Every row gives one point. Two turns around zero, p and q, are shown by what they do to some points. Where does a point land after both, in the order given? Backwards means that the second turn is done in reverse. Each puzzle has new turns, and all numbers are rounded.

Turn p:
-13	-21	19 => -18	-15	20
35	7	-56 => 27	-3	-61
2	-10	-2 => -3	-10	-3
26	37	34 => 44	19	31
-60	-5	10 => -54	20	20
11	-9	-5 => 5	-12	-7
Turn q:
40	21	-21 => 37	24	-23
44	-1	1 => 43	8	3
11	-16	16 => 12	-10	20
0	-3	14 => -1	0	14
-28	27	9 => -33	22	2
-68	-28	-18 => -60	-43	-15
Where do these land?
p, then q backwards: -6	23	-23 => 5	29	-15
p, then q: -20	-43	32 => -29	-32	38
p, then q backwards: 20	50	-12 => 44	33	-9
p, then q backwards: 7	-30	2 => -12	-28	-6

Turn p:
15	-6	22	-47 => 33	-2	32	-29
-12	14	5	-33 => 9	25	16	-22
6	-33	-31	-23 => 14	-18	-28	-36
-16	-9	0	51 => -41	-16	-14	28
7	34	4	52 => -15	10	-6	60
Turn q:
25	-32	-22	-17 => 15	-46	-11	0
-19	-26	10	13 => -7	-6	25	24
-8	14	-12	-52 => -25	-18	-7	-46
45	11	21	22 => 51	19	-8	1
-43	34	3	34 => -34	51	-1	20
Where do these land?
p, then q: 22	-28	-20	-17 => 13	-40	-11	-8
q, then p: 18	17	-5	-10 => 20	7	-12	-12
p, then q: 6	-3	80	44 => 14	29	72	47
p, then q: -13	6	-29	-12 => -15	-3	-26	-18
p, then q: -16	27	1	49 => -25	35	-6	38
p, then q backwards: 10	-22	-10	-6 => 17	-5	-11	-17
p, then q: -27	4	-16	-48 => -10	0	-11	-56

Turn p:
32	22	32	3	10	57	11	16 => 17	-11	23	14	54	24	32	24
25	0	12	-23	-25	4	-36	42 => 49	16	-13	-9	13	16	-24	34
-31	-18	19	-39	-21	-30	14	17 => 5	5	19	-28	-9	-44	-39	15
-3	-7	-3	43	-2	-7	23	-66 => -16	-11	17	28	-35	-12	40	-50
-59	-16	40	-44	-21	-13	-40	36 => 6	20	26	4	-11	-21	-80	52
13	15	-2	29	-12	-17	0	12 => 9	30	-18	5	-1	-6	21	-3
-40	19	-47	1	48	-27	25	3 => -77	6	-28	-24	4	-9	-8	-20
38	-24	9	13	21	23	-6	-4 => 19	-37	-16	22	9	12	23	8
14	31	-4	-8	31	4	11	-33 => -16	-13	4	6	30	13	5	-43
10	-22	-56	24	-29	7	-2	-23 => 3	-5	-13	-20	-55	29	30	-16
Turn q:
-42	23	-2	18	-1	-24	-11	6 => -25	29	12	16	-18	7	-25	-21
30	4	-13	-40	28	-11	-2	-25 => 36	12	-7	-16	42	-25	5	-9
38	51	10	48	-4	-5	-23	7 => 36	32	-13	30	-14	55	-9	19
5	-27	8	-23	-25	31	3	-35 => 11	-51	-16	-7	0	-13	22	-23
-37	50	-24	-14	1	9	21	44 => -40	52	10	-39	-14	23	15	-14
12	-7	16	10	-43	-27	-44	40 => 19	-14	13	-15	-41	24	-55	20
47	-32	-22	-41	36	-21	30	-42 => 41	0	-16	-8	48	-70	23	12
-32	-36	35	37	-37	-7	14	14 => -30	-36	26	27	-53	-5	-6	14
-29	-4	-33	13	10	21	3	12 => -47	8	-21	-4	7	5	0	0
8	-23	26	-7	35	33	6	-21 => 0	-32	12	16	43	-1	28	1
Where do these land?
p, then q: 8	36	-11	-22	36	-6	17	1 => -18	8	2	9	47	-16	-1	-26
q, then p: -60	-14	6	-7	-5	57	9	-7 => -44	-32	46	3	-41	-22	-7	1
p, then q backwards: 28	20	11	-18	-42	-42	-31	1 => 27	41	-11	-20	-8	-45	-26	-22
p, then q: 28	24	-4	14	-16	1	20	24 => 10	32	4	-14	15	-8	34	5
p, then q backwards: -80	-10	10	36	24	37	-2	-18 => -57	-24	28	59	11	-1	27	34
p, then q: 27	-13	-10	-5	-2	-40	-19	43 => 14	32	-38	-36	11	-5	-23	13
p, then q: -48	-32	51	7	26	66	-6	-17 => -44	-42	52	38	-26	25	-17	43
q, then p: 0	-4	-19	-25	3	-14	34	-6 => -3	12	-6	-21	11	-28	-13	-26
q, then p: 47	-1	-9	15	-29	-21	-62	-3 => 44	-7	-42	1	-10	60	0	12
p, then q backwards: 38	0	-35	-10	2	-13	17	-8 => 6	11	-17	-34	-22	30	-5	-16
p, then q: 13	-5	11	14	2	-26	23	-10 => 13	17	-3	15	-9	-32	0	1

Turn p:
-28	-23	11	-1	62	4	-9	20	-35	36	1 => 13	-7	-9	4	52	12	-15	52	11	46	3
38	66	-12	46	-37	34	2	58	40	-20	-8 => -33	13	-10	-25	-39	-10	86	-7	31	-38	-51
42	-11	-57	1	7	55	-31	4	11	-9	7 => 10	37	-38	-14	31	6	37	-47	37	-11	16
-7	-48	38	8	1	8	-6	-8	-12	20	-7 => 14	-27	-8	38	3	34	-7	17	-1	15	23
-30	17	44	-14	-8	-20	-5	-38	-39	-4	25 => 30	10	29	-8	-31	8	-30	36	-41	9	23
-19	23	-1	-8	-7	-33	15	-28	-16	4	-40 => 9	-19	24	-10	-17	-12	-23	-17	-31	30	-26
-17	-19	25	17	-6	-10	-6	17	-53	-4	-19 => 17	-7	-19	33	-9	-3	9	32	-31	36	-4
-31	7	-33	-25	-29	-21	6	-3	29	-9	20 => -52	20	12	-15	-8	-14	-25	-22	-17	-10	12
57	13	-48	67	-13	14	-26	46	54	-33	10 => -28	47	-9	28	-2	-22	73	-34	61	-42	-35
51	7	-36	-18	3	-16	26	5	22	-13	24 => -3	-2	5	-14	19	-50	5	-29	17	-47	8
-11	-27	10	9	34	35	20	6	-2	-27	-8 => 13	-2	-34	12	33	30	-7	13	-9	-20	-23
-25	7	34	-21	14	-31	-9	-44	8	11	-9 => 16	-12	34	-4	-21	15	-56	7	-1	16	1
-14	-27	40	-47	9	-5	-13	5	-20	15	-15 => 13	-31	-29	0	-11	7	-40	26	0	27	26
-7	13	-14	-12	-30	-15	34	-39	12	34	18 => -18	-21	51	-22	1	0	-5	-26	-25	-8	27
Turn q:
22	-26	13	49	-21	2	-7	25	43	31	36 => -1	-52	14	12	10	27	3	-16	9	35	59
36	-2	-46	-14	26	18	21	-30	0	-43	-34 => -5	-16	-21	-15	-22	7	17	-6	11	-2	-84
-23	37	37	-12	-23	40	-38	25	29	-8	-6 => 30	39	-5	16	14	57	9	14	17	-27	33
13	0	-33	18	6	9	-3	8	2	-39	37 => 19	-40	-32	31	-4	-10	20	0	6	0	-12
-17	-39	42	-39	8	-29	-15	60	-22	35	-30 => -34	16	63	-17	-12	1	0	41	-48	-35	38
-8	-30	19	-19	-30	-16	44	-31	32	-1	11 => -14	-2	27	-30	6	-26	19	-41	45	-7	13
36	20	-48	1	-8	16	2	36	-36	-10	12 => 14	-15	-41	18	-37	4	23	-9	-51	4	-12
-43	50	-20	8	27	-22	20	-5	-8	8	-5 => -27	35	-52	-1	6	-28	-21	24	7	8	1
35	-1	-3	-43	15	-13	-16	-5	-20	11	18 => 23	-3	11	-27	15	-16	25	9	-42	4	-16
-50	-12	-5	33	-7	-4	-43	-21	0	36	-22 => 11	2	8	-6	-1	6	-82	17	14	0	23
32	-1	24	28	-23	2	-8	-30	8	-51	-41 => 18	13	35	27	-27	23	7	-9	43	27	-42
-33	4	20	-8	30	-3	42	-31	-28	30	23 => -36	23	-6	-6	50	-43	-21	-23	-12	-6	-2
Where do these land?
p, then q: 18	1	39	-5	-14	-56	-3	17	-3	-50	-24 => 23	-6	26	13	-72	-6	-13	10	14	33	18
p, then q: 21	-25	29	2	-27	35	33	22	-43	32	-68 => -39	-65	18	-23	-28	-13	-25	-57	-32	-13	-17
q, then p backwards: -37	-7	-36	-4	-12	40	8	-55	23	-43	-6 => 49	1	5	-16	40	13	-9	3	56	-36	-31
q, then p backwards: -20	31	25	12	37	-41	-4	-14	-29	51	0 => -55	-5	-35	-23	26	-33	-9	13	-35	1	28
p, then q backwards: -25	-23	-12	-26	38	6	17	-2	-2	10	-13 => -7	2	-4	18	35	17	-11	-25	7	34	12
p, then q: 13	16	6	25	5	-13	-14	29	61	-3	37 => -14	20	-9	19	-4	15	22	21	66	-14	25
q, then p: 33	-29	7	17	21	0	-32	62	6	16	28 => 6	-10	-27	37	40	11	29	47	-22	-6	33
q, then p: -18	11	-64	-18	11	9	-34	-33	-11	-18	52 => 18	8	-23	29	26	-66	-5	-52	29	2	-3
p, then q: 24	-16	-23	-10	4	1	28	-32	21	28	-2 => 5	-18	28	-2	44	-14	-2	0	19	-5	-28
p, then q: -30	3	-17	49	-37	11	23	13	-35	19	-18 => -55	25	0	12	-1	-18	-32	-40	-31	-6	-2
q, then p: -17	5	-1	-32	-16	10	14	7	6	-22	23 => 3	8	7	-1	6	-20	-11	-15	-17	-39	-17
p, then q backwards: 32	-12	5	-1	11	26	6	6	-10	-67	33 => -45	32	-14	-43	-7	28	-16	10	-20	-26	19
p, then q: 10	-3	38	-11	-18	-16	-36	-14	27	-9	15 => 42	-5	1	16	-9	17	14	-14	27	7	34
p, then q: -5	49	6	3	-2	-12	-7	-8	-11	56	-58 => -22	11	54	-60	4	19	-12	-30	-16	-7	23
